Every row gives one point. To make a cloud, some directions were put in groups of two or more. Within a group, all points are equally far from the middle, so they leave a hole (a ring in 2 directions, a hollow ball in 3). The other directions are filled evenly. Then the cloud was stretched, turned, moved and blurred a little. How many holes are there, and how many directions does each take, smallest first?
In the rows, 128 means zero.

Cloud, 22 rows:
[[182 118 112]
 [152 104  99]
 [122 166  80]
 [179 123 101]
 [142 160 132]
 [197 157  87]
 [150 174  67]
 [164 172  76]
 [132 140  99]
 [101 136 129]
 [115 125 149]
 [113 185 121]
 [152 128 106]
 [181 184  56]
 [103 146  72]
 [108 153  94]
 [102 145  83]
 [184 162 159]
 [102 134 108]
 [ 87 172 125]
 [165 169 117]
 [115 144  78]]
Holes: 0

Cloud:
[[148 123 109 174]
 [ 64 106 154 100]
 [113 129 101  58]
 [100 167 159 150]
 [ 94 119 144  59]
 [107 159  73 111]
 [150 128 187 124]
 [161 130 100 162]
 [157 170  99 107]
 [175 136 160 102]
 [171 100  96 138]
 [163 146 172 104]
 [ 88 137  70 115]
 [117  75 172 105]
 [170  86 106 109]
 [106  82 153  74]
 [ 73 159 110 140]
 [ 78 165 121 145]
 [ 88 121  69 113]
 [121  90  78  89]
 [ 84 109 154  70]
 [ 96 169 149 153]
 [167 162 100 121]
 [169  86 105 110]
 [ 99 170 114 156]
 [128 170 162  84]
 [103 149  71 104]
 [104  78 162  86]
 [143  82 173 104]
 [136 166 172  98]
 [103 170  92 144]]
Holes: 2 (2, 2)

Cloud (51 x 6):
[[ 74 125 140 174 164 106]
 [123 133 121 166 212 158]
 [164 127 141 180 144 133]
 [ 91 105  89 139 166  68]
 [ 88 160  95  89 138 144]
 [142 152 146 155 106 135]
 [ 91 174 121 117 142  98]
 [141 140  60 132 190 127]
 [117 100  96 126 221 115]
 [109 150  61 137 149 106]
 [177 149 136 112 201 162]
 [136 128 176 120 110 119]
 [165 148 140 152 199 124]
 [160 135 102 173 124 129]
 [166  73 147 133 189 122]
 [104 114  64 124 170 157]
 [ 93 120 150 138 207  98]
 [135 133  63 153 191 133]
 [122  82 121  71 172 146]
 [ 86 132 140 115 187  83]
 [182  83 129 123 178 159]
 [110 123 123 173 209 151]
 [ 79 152 119  87 145 161]
 [187  84 113 111 178 142]
 [179 119  88  82 132 124]
 [163  95 168 135 162 175]
 [173 131 179 113 175 149]
 [140  80 171 123 164 173]
 [172 124 116 133 145  80]
 [114 184 167 122 151 130]
 [ 87 107 166  81 162 134]
 [165 102 173 149 165 154]
 [141 103 147 114 132  74]
 [137  84 175 119 158 173]
 [191 118 141 104 186 159]
 [ 72 113 118 102 122 101]
 [165 107 128  57 144 139]
 [ 94 134 107  78 172 163]
 [124  78  88 135 106 113]
 [ 80 113  83 136 135 160]
 [152 146  90 178 143 138]
 [109  91  70 111 180  95]
 [141 105 109 136  92 114]
 [104  77 121 174 197 105]
 [178  88  80 108 142 133]
 [104  92  84 118 176 169]
 [ 93  75 131 175 146 147]
 [144 151 120 170 164 185]
 [175 135 131  92 147 196]
 [175 137  88 110 138  94]
 [151 154 173 149 153 173]]
Holes: 2 (2, 4)

Cloud, 88 rows:
[[162 187 101 111 141 140 164  76]
 [115 163 182 212 105 142 134 163]
 [217 101 138 163 140  97 156 166]
 [111  89 142  90 103 151 178  81]
 [170 102 115 185 131  69 184 176]
 [149 131 102 175 154 115 114 115]
 [171 138 198 147 110  89 138 173]
 [202 158 102 150 101 104 127 120]
 [ 92  69 127  85 113 147  92  75]
 [119 109  96  98 103 135 169  79]
 [ 89 153 103 148 103 116 160 154]
 [154 153 154  89 122 109  63  81]
 [126 166 177 158  89 114 157  96]
 [114 109 175  92 118  96 148 125]
 [103  96 133 143 174 123 176 104]
 [106 163 142 102 131 109 145  82]
 [144 173 175 156 126 101 115 123]
 [150 183 136 147  72  77  95  97]
 [127 120  96 197 139 116 169 167]
 [126  74 142 192 164  98 123 139]
 [106  90 149 110  80 144 140 135]
 [144 114 121 183 140 103  75 148]
 [101 140 146 135  67 157 111 170]
 [ 87 144 181 163 161  77 161 113]
 [179 145 126 147  91  95  60 182]
 [102 137 167 143 106 134  65 163]
 [155  45 158 114 116 136 110 145]
 [160 134 100 140  83 157  64 181]
 [161 159 155 165 184 125 114  88]
 [104 145 178 175 118  47 140 120]
 [167 139 174 146 124 178 125 127]
 [ 68  94 157 148 110 110  51 182]
 [163 155 158 103 154 102 141 130]
 [151 135 118 161 162  81  86  79]
 [155  96 131 143 176  60 140  94]
 [129  99 127 129 139 125  46 119]
 [140 173 161  91 122 146 123 138]
 [151 151 181 145  97 153 128  73]
 [158 145 154 123  89 158  88 131]
 [144  80 162 146  93 152 126 148]
 [ 75 144 173 165 122 165 163  92]
 [165 144  93 145 108 145  87 106]
 [174 131  71 107 114 117  81 149]
 [162 143  74 192  91 131 106 171]
 [151 125 164 128 128 144  73 121]
 [155 188 133 163 140  89 122 124]
 [128 117  70 100 144 154 115 153]
 [177 139 153 126 134  61 128 160]
 [130 111 187 155 100  78  61 148]
 [143 143 138  94  77 122 181 116]
 [206 141 145 152  90 119 115 132]
 [179 104 127 152 149 146 141 126]
 [135 144 119 128 160 113 185  82]
 [128 106 181 100 113  83 157 130]
 [ 85  92 141 173 139  79 163 115]
 [ 91 178 139 120 135 112 104 187]
 [126  94 134 143 196 140 152  56]
 [156 171  85 178 142 109 121 133]
 [136 147 120 188 184  90 172  70]
 [ 73 106 177 138 131 121  56 114]
 [185  79 103  90 108 145 181  61]
 [183 133 166 177 121 131 130  78]
 [112 202 120 128  79 141 135 153]
 [155 143 173 112 129 106 168 169]
 [ 94 117  84 147  98 156 109  90]
 [ 75 121 122 145 140 110 147 164]
 [198  63 143 120 153  84 157  69]
 [ 59 111 115  78 141 117 110  82]
 [132 127  80 129 140 165 125  81]
 [ 74 137 140 184 151 102 173 170]
 [ 48  96 149 106 147 107 111  77]
 [100 148 146  86 157 146 170 100]
 [ 68 148 137 164 138 134 170 151]
 [108 206 151 171 115 125 168  94]
 [ 87 156 119 143  40  98 115 126]
 [132  99 165 208  80 135 170 110]
 [172 145 122 110  97  50  93 168]
 [180 160 130 166 166 109 173  96]
 [114  91 195 178  96 101 116 187]
 [ 99 105  97 184 160 103 102 171]
 [196 162 141 160 147 112 151 132]
 [176 166 115 142 152 139 113 124]
 [121  72 119  83 112 107 148 134]
 [181 113  99 176 106  90 189  72]
 [184 165 127 187 154 117 141 156]
 [ 60 144 160 118 113 122  62 118]
 [168 129 135 123 197 119 163 107]
 [ 78 182 123 141  79 163 137 158]]
Holes: 1 (3)

Cloud:
[[ 70 147 128  93 132 141 172 163 155]
 [ 89 129 190 141 176 124 194 151 129]
 [132 151 141 119 122  75 156 133 179]
 [ 94 111 190 128 171 191 141 113 158]
 [164  92 139 105 110  81 115 150 118]
 [108 134 180  98 165 147 189 110 196]
 [108 112 190 136 131 161 129 177 122]
 [ 97 109  57 105 138 167 147 147 146]
 [ 94 134 125 141  81 117  83 113 150]
 [136 149 134  84 128 198 188  96 102]
 [ 46  88 195 105 156 111 132 121 143]
 [129 109 103 169  62 105 188 106 159]
 [ 80 100 115 138 114 136 149 146  27]
 [160 153 124 165 102 157 164 158 188]
 [111  61 129  51 127 128 175 152 145]
 [134 101 132  67 166 167 176 130 174]
 [134 175 162 111 142 107 147 113 106]
 [103 102 177 153 109 183 160 157 121]
 [123 177 160 185 160 129 144 142  88]
 [118  78 124 101 108 157 108 146  47]
 [147 115 131 137 133 137  82 115 113]
 [148 121 114 117 193 144 169 109 190]
 [138  78 137 121 196 179 149 141  97]
 [102  98 119 134 106 124  69 103  79]
 [140  67 122  91 110 132 123 100 179]
 [ 58 168  78  49 142 102 165 129 151]
 [128 141  96 101 157 133 137  82 156]
 [ 70 107 125 116  99 133 185 138 178]
 [ 97  95  88  96 140  84 155 185  71]
 [113 130 115 137 151 215 131  77 144]
 [ 84 164 161 128 163 138 221 124 180]
 [126 118 165  97 146 176 176 121 205]
 [ 94 121 169 115  95 151 156 117 197]
 [157 151 123 182 117 151 134 114 139]
 [116 111  92 160 102 101  80 184 170]
 [ 99 135  39 135 129 102 130 108 189]
 [116 115 150 141 184 176 179 140  53]
 [139  40 153  98 110 148 168 127 160]
 [ 81 106 165  71 197 121 160 117 106]
 [ 97 116 124 126 125 186 209 109 129]
 [ 87 180 113 100 168 180 132  93 125]
 [116 204 104 130 122 127 127 138 167]
 [144 117 127  81 145  76 146  85 126]
 [ 64  78 174 121 152 105 138 124 146]
 [143 151 122 121 201 147  86 140 105]
 [150 169  80 133 192 203 111 138 137]
 [ 96 145 131 178 149 102 119 116 164]
 [107  96  42 132 131 146 155 123 150]
 [125 122  92 100 183 168 167 136 158]
 [ 93 172  93  50 170 130 177 135 166]
 [108 118 174 157 140 168 125 190 114]
 [120  78 135 145 190 156 163 141 134]
 [ 67 139 105 130 128 191 177 125 133]
 [ 49 153 143 113  99 103 162 152 181]
 [147 120 124  75 183 130 159  91 183]
 [141 200 104  85 134 143 126 137 172]
 [119 161 170 140 129 103 149  83 152]
 [ 51 113 101 101 142 119 115  85 137]
 [133 101 130 102 159 131 221  96 156]
 [123 118 133  72 139 135 166 148  87]
 [ 95  97  94 155 127 145 171 101 156]
 [103  85 123 114 137 106 190 200 121]
 [122  86 130 108  99  95 147 139 202]
 [ 73 136 155 173 132 132 171 152 154]
 [106 116 163 106 103 125 143 175 139]
 [116 112  59 111 132 101 168  97 175]
 [ 75  97 178 116 102  91 121 106 163]
 [106 169 151 123 136 171 201 144 121]
 [107 178 142 134 155 117 117 128  95]
 [132 151 148 176 127 183 126 120 205]
 [123 152 122  85 133 150 213 121 100]
 [108 140 134  79 153  98 100  77 155]
 [108  90 171  81  94 107  93 190 142]
 [ 95  81 143 151 121 173 120 203 131]
 [ 68  86 190  96 122 134 150 143 135]
 [112 121 153 115  91  63 147 122 147]
 [127 115  95 138  94 153 115 143  67]
 [ 78 112 144 112  86  75 154  85 176]
 [ 77 182 132 110 107 117 140 151 140]
 [148 188 148 125 145 146 151 130 118]
 [163  94 112 123 107 107 176 102 181]
 [ 78 100 120  44 161 143  90 160 136]
 [ 94 103 118  78 130 153 166  88 122]
 [168  70 183 103 121 116 154 150 177]
 [ 86  87 146 125 112 149 180 102 153]
 [125 100 164 165 116 143 194 106 152]]
Holes: 1 (3)
